Each row is a point. The window is the flat piece filled in between its corners: a triangle in 3 columns, a solid with four corners in 4, and so on. A path goes straight from each point to the next, and from the last back to the first. After which points does the path pass through the window?

Window:
-550 231 51 -255

283 75 54 22

85 76 123 188

37 -89 12 37
Path:
(1): 62 -5 206 -107
(2): 80 -8 134 -6
(3): -63 -55 -122 35
(4): 4 95 -159 8
(5): 190 -192 279 56
(6): -11 -30 192 -22
(7): -34 298 -110 80
(8): 174 187 -76 130
(9): 59 -136 94 -33
(10): -346 -136 284 -70
(11): 31 241 -48 131
(12): 243 20 -253 114
Through the window after points: 2, 4, 6, 8

Window (8 x 8):
-165 -153 121 111 83 323 -145 -128

155 -30 218 -33 196 -106 -29 -90

-248 -4 89 13 73 -67 -141 11

80 184 -280 -20 -163 319 -4 -392

217 308 -150 29 -133 162 -281 124

-133 -180 -557 -179 78 -69 -298 -102

23 68 10 186 109 171 285 -230

133 -65 192 -90 -87 93 -79 123
Path:
(1): -78 139 54 28 275 176 25 4
(2): 168 -125 21 47 -147 8 62 -196
(3): -53 -117 -291 11 -95 -16 -174 -154
(4): -111 33 -87 -169 356 166 -137 8
(5): -218 -18 71 -215 210 4 -20 -17
(6): 89 5 69 304 -149 47 -232 -61
(7): -18 -82 -60 58 -65 137 -78 -201
(8): -89 -40 -120 -159 203 138 -69 -162
(9): 84 86 128 -117 84 197 -1 -50
(10): 18 21 47 334 -116 152 -66 -200
(11): 130 18 -191 82 -168 219 -124 -283
(12): -124 267 -257 -274 68 220 100 -204
(13): -157 -22 -18 -65 300 130 25 -220
(14): -24 -251 55 212 -272 68 -153 -32
(15): -30 -108 -214 173 -119 -174 -147 -331
(16): -69 -14 -140 -99 108 132 -90 4
Through the window after points: 1, 3, 5, 11, 15

Window (11 x 11):
-125 -111 -81 -9 -256 146 -149 159 -3 -11 75

-140 -52 -128 -307 -171 -166 -147 8 23 -127 -18

-151 -168 -52 -167 77 -13 122 211 174 -157 -103

-13 -151 -123 -38 -100 -25 -272 45 186 -351 -137

27 -17 -199 136 49 -284 -8 175 -135 237 93

-64 96 -125 -89 -103 0 -42 150 -111 -225 -206

-130 -4 -256 -221 119 118 -218 142 93 -144 -53

-57 466 142 100 112 -291 -32 -246 116 266 -73

11 276 -175 108 30 -174 162 -262 36 112 107

98 185 17 45 100 -157 31 -390 -70 337 -156

34 269 192 18 235 -189 -1 -305 -108 45 96
Path:
(1): 241 147 73 -259 106 144 -41 39 117 56 39
(2): 166 87 -107 -11 1 -25 -21 37 50 37 68
(3): -244 36 -10 -56 107 -180 -11 -110 52 28 -58
(4): -164 117 -137 58 -12 -134 -46 -229 42 61 21
(5): 326 207 233 -127 143 -140 66 71 -26 186 -35
(6): 292 276 123 -273 113 -194 0 -216 238 -160 81
(7): -384 104 -112 235 -86 -129 -104 -46 -156 382 -186
(8): -408 25 -246 62 -44 -309 -61 -33 -114 -84 -104
Through the window after points: 6

Window:
90 43 27 -79 32 123 -107 -18 224 120 -79 41 72 -270

272 -158 -131 21 -271 -52 31 156 -359 373 -151 -35 -174 -332

112 257 167 140 -207 -265 -152 -364 -131 52 307 -194 43 -126

40 91 11 -70 117 110 61 -23 57 18 148 -76 276 99

-42 -18 -134 25 -226 276 -93 53 105 287 37 -132 -38 -100

-103 -50 60 -24 -280 230 -211 111 -20 20 -7 101 226 -29

258 35 251 302 275 403 -38 87 -37 336 -92 129 -287 48

-24 -299 -319 169 -176 360 -79 -292 -261 -190 177 296 -16 104

324 -58 8 32 252 -73 -49 206 150 -443 91 -293 223 150

-86 -29 92 -230 -58 -270 -67 -90 -46 -152 -221 -137 -116 292

-36 -272 190 -109 -195 34 -58 -4 157 285 80 42 70 -211

219 19 -219 -37 -7 -271 -393 -394 50 73 247 150 40 233

-11 190 -84 78 -107 -43 -95 330 15 -6 288 87 -44 -196

-106 -126 -114 176 148 218 -240 109 -75 96 110 90 55 -130
Path:
(1): 18 106 41 -47 -78 53 -103 33 -199 -24 209 -99 4 -82
(2): 215 -55 -177 272 -20 -83 -143 -163 427 145 -129 88 139 99
(3): 119 -135 -79 208 -98 -109 6 -134 71 88 17 47 9 -49
(4): 35 1 -32 -265 30 314 -333 -109 -147 32 90 -15 33 176
(5): 289 -123 90 4 16 271 -131 -35 -124 188 108 -159 -270 -71
(6): 2 -29 3 125 -12 36 -107 -102 41 79 -13 182 125 78
(7): 106 -61 -76 389 -87 -198 -100 -28 140 241 -238 -78 154 -229
(8): 73 10 80 -225 -53 275 -162 3 -151 -22 281 116 -79 123
(9): 75 8 116 -1 3 46 -208 -34 -58 5 138 -49 48 -152
(10): 88 -20 -107 80 -127 24 41 12 34 62 -55 96 108 68
(11): -217 -121 70 192 -114 -119 58 -11 236 110 -46 73 118 209
(12): 187 58 -55 -121 -64 165 -234 -6 -117 55 183 -8 61 -190
Through the window after points: 7, 11

Window:
-124 -34 -288 -92 21 279 -84 65 -132 -82 -152 -363 -212 339

131 -287 201 275 -71 185 -41 -97 38 296 6 -267 -206 104

-20 -400 68 137 -11 -161 36 73 -244 -28 -39 -172 -60 4

-158 -36 149 191 148 -381 93 -225 -121 202 106 -92 17 153

58 -3 344 325 8 7 16 38 182 -165 -194 -96 109 -88

73 48 -200 71 174 262 79 -101 -19 -14 59 195 -159 -152

-230 -9 131 -22 175 63 -343 383 86 20 -233 -6 -57 -29

-100 155 190 167 59 2 223 196 -25 78 0 24 50 -200

-2 16 -71 -253 161 257 -198 176 -274 -139 -108 -140 -49 -224

130 -249 327 -118 -28 -3 39 -63 -19 215 -40 174 -31 36

-97 219 -297 116 -92 -7 28 -67 -19 344 -247 -263 206 137

228 122 -102 45 278 87 219 3 80 119 -50 -16 185 -70

-54 -188 -128 -266 179 328 41 -76 69 150 -30 -49 -46 -222

-6 -98 23 -83 -87 -93 -66 43 154 282 67 -149 -218 -136
Path:
(1): -22 129 -91 94 7 -24 76 -7 -57 232 -284 -146 -18 102
(2): -52 37 -249 26 19 132 -44 -50 77 191 94 -203 334 -39
(3): -81 -29 -45 -56 -228 193 52 24 23 15 209 139 199 158
(4): 53 -148 -30 19 344 70 -119 -8 -67 164 -340 -403 -314 -92
(5): 145 41 -83 -18 52 -105 65 -191 -169 20 -381 -329 -226 74
(6): -165 -66 85 127 49 203 -81 270 115 98 247 77 156 -29
(7): -26 -117 -74 52 102 197 -23 -71 22 189 167 64 -14 -1
(8): 148 27 136 99 1 -82 112 15 -56 -51 -362 -253 -309 -131
Through the window after points: 1, 7

Window (14 x 14):
-56 -80 -64 244 -42 346 -33 -91 -72 93 66 146 -259 21

8 326 75 226 3 -177 -108 243 51 185 -237 -210 -318 109

156 -107 100 103 -17 121 218 147 -133 -23 172 228 -77 330

23 -74 -258 -120 102 66 297 -149 -208 -188 97 -273 -95 -180

127 -60 39 -55 -134 157 75 200 -69 241 358 47 -73 134

13 -83 3 -140 -119 331 141 105 -310 66 101 321 -351 52

-109 -23 -53 -113 -20 177 8 -23 -163 -232 -92 -208 136 -128

-187 132 -11 -198 129 219 377 -223 -36 -100 -61 -308 63 -134

24 -6 241 39 149 -312 -148 137 33 279 48 94 -168 186

165 -31 -15 -78 -242 15 65 -96 -37 131 34 149 -128 213

95 78 6 -217 239 229 76 -223 -141 -156 -113 -511 -43 -32

-57 512 172 255 70 -249 -278 -18 -146 124 3 -109 -155 128

126 263 114 121 158 -4 45 -125 -199 98 -266 -294 87 -241

152 153 -104 -207 192 208 148 -100 53 -219 7 -109 42 -203
Path:
(1): -12 92 -14 -82 78 147 51 74 -110 212 -3 -71 53 87
(2): 130 65 123 103 -131 -34 -27 46 -82 -19 287 -15 -244 67
(3): 103 66 182 80 -47 62 74 -190 12 -65 -47 -40 -47 -83
(4): -69 125 -181 -136 164 -26 -4 177 -195 169 -57 -139 -173 173
(5): 80 204 -128 -249 217 169 -166 -90 -148 -29 -186 -142 -97 97
(6): -24 179 269 304 -41 -125 152 -30 -80 22 181 -218 -92 -35
(7): -42 -35 173 -10 -258 45 274 77 -31 -4 113 -108 -139 16
(8): 233 106 -222 -9 336 92 -282 -124 -191 68 -142 176 39 208
(9): -54 -141 -230 -228 26 119 107 27 -112 247 -116 121 3 115
(10): 108 176 267 256 -2 221 94 -54 -40 -180 171 -251 -262 -128
(11): 318 -72 103 85 -327 111 196 -16 -98 -177 279 -79 -205 -57
(12): 16 115 12 8 119 50 -18 79 -89 108 -15 4 -79 118
(13): -126 298 -186 50 231 -77 -131 145 -193 169 -263 -84 59 173
(14): 107 -64 256 -11 -107 154 164 -206 -67 -78 178 -188 -219 -89
(15): 205 -306 216 28 -160 212 259 138 37 -83 201 11 -369 -106
(16): -38 195 -121 -95 94 34 -24 -63 -162 108 -97 -58 72 150
Through the window after points: 1, 5, 7

Window (14 x 14):
266 -183 -38 -68 44 -38 18 -419 212 57 78 80 -122 62

-256 -35 -155 91 185 148 27 92 -131 303 76 -124 -230 11

-113 80 -28 195 155 -169 -174 377 -31 -269 -4 156 46 31

-75 -22 -82 -73 -62 -80 -3 172 21 2 -94 -99 -287 -224

-293 -42 296 -104 226 -96 -226 398 2 -239 158 100 38 -147

174 -137 -290 -73 -25 62 155 -359 -64 58 167 -95 74 -244

253 60 -58 -143 97 249 183 -377 -29 -150 -32 -100 -122 -40

-29 -42 -221 -58 -115 185 -132 -407 102 -190 117 -100 -137 -58

240 -213 -148 -240 -190 220 -23 -515 -89 25 -160 43 66 44

285 2 19 78 -168 289 -89 -321 26 52 65 15 -52 -204

-230 -130 70 196 -93 -34 187 121 -138 59 111 -300 -157 51

-143 182 -78 -94 -151 -14 102 125 -154 137 273 -51 -205 59

-253 167 -30 3 -25 26 92 145 165 147 9 -201 62 -22

20 -113 -1 -54 136 18 -210 505 91 -159 165 -125 -6 70
Path:
(1): -78 -25 16 25 22 33 33 -20 -163 49 78 -216 -92 23
(2): 160 141 133 -275 -88 -134 -368 99 112 10 103 -358 -255 -64
(3): -231 -140 -135 199 154 215 230 152 -127 -151 60 205 126 -56
(4): 13 -27 -167 -67 -134 105 156 46 24 0 108 87 -91 -81
(5): -17 65 201 2 147 -53 -244 -172 -29 -132 67 -317 -14 52
(6): 76 17 -24 -96 59 46 -129 -77 -43 36 11 -64 -81 12
(7): -167 -132 -78 351 -102 45 196 46 216 -169 223 180 -35 -192
(8): 149 -163 -112 45 -239 399 169 -116 302 -340 78 14 -17 46
(9): -126 36 -145 -127 66 -65 -250 -333 -144 64 83 -132 -152 -116
(10): -29 -78 66 -44 125 -122 -129 -108 -82 -92 -28 -231 -59 -63
(11): -17 5 -86 35 36 91 39 107 64 -3 146 59 -82 -44
(12): -17 -147 -332 -41 104 83 242 118 214 -148 186 110 -350 -87
(13): 13 -1 -61 -40 -56 121 -86 -268 -33 -28 55 -151 -8 -45
(14): 225 370 144 -115 129 180 -44 -185 -231 4 -144 -388 -140 229
(15): -330 -386 -203 88 -105 -138 63 345 198 34 337 299 -2 -308
(16): -19 -36 -129 22 -113 132 224 -14 180 -56 105 60 -215 -74
Through the window after points: 6, 8, 12, 16

Window (14 x 14):
-243 50 125 13 -291 247 -5 321 194 -38 -58 -56 116 -40

-1 -2 -157 -63 -325 185 -71 128 25 -143 103 141 45 78

-63 -245 7 -56 -167 157 258 2 149 -54 -545 -1 -157 48

-391 -180 146 65 -341 148 55 56 95 29 -18 195 -76 -9

167 -36 40 249 23 -27 -196 20 48 -106 239 -45 80 120

-291 -144 148 -7 -276 171 77 53 91 -302 -139 13 46 260

296 43 3 68 223 214 114 -61 -135 -187 241 -249 -284 86

248 -163 207 -83 -125 121 -187 -7 -17 -115 318 -222 -63 66

-338 -113 -26 -36 -171 114 -318 136 220 -191 63 27 -60 -10

-250 -31 103 -105 -123 285 -165 244 95 37 -191 313 26 221

172 -112 52 -257 282 -231 408 -125 -214 -157 -204 -136 -158 64

143 -447 -136 -216 268 -219 374 217 40 -86 123 -23 -130 423

-5 -136 -55 99 -67 241 -166 142 -258 -54 68 -165 37 54

-104 75 -71 -41 -136 169 -74 -51 21 119 -2 -163 -18 223
Path:
(1): -32 -127 13 -163 85 41 146 -145 -22 -142 -106 -67 -14 41
(2): 45 22 5 81 -214 96 35 267 -9 97 -95 -114 -225 260
(3): -78 23 182 89 -253 -236 -23 225 -21 -212 -139 86 -221 217
(4): -128 -121 14 -104 -81 228 34 51 135 -51 -39 4 16 84
(5): -191 -180 133 -33 -131 182 -11 -10 178 -217 -38 -4 74 107
(6): -111 -57 -17 19 -219 71 127 184 -115 -75 -131 22 -181 237
(7): 160 -23 52 20 -166 -60 -77 117 -163 -44 -174 -25 -215 218
(8): -143 -107 4 5 19 358 8 50 56 -131 197 -110 82 28
Through the window after points: 1, 5, 7
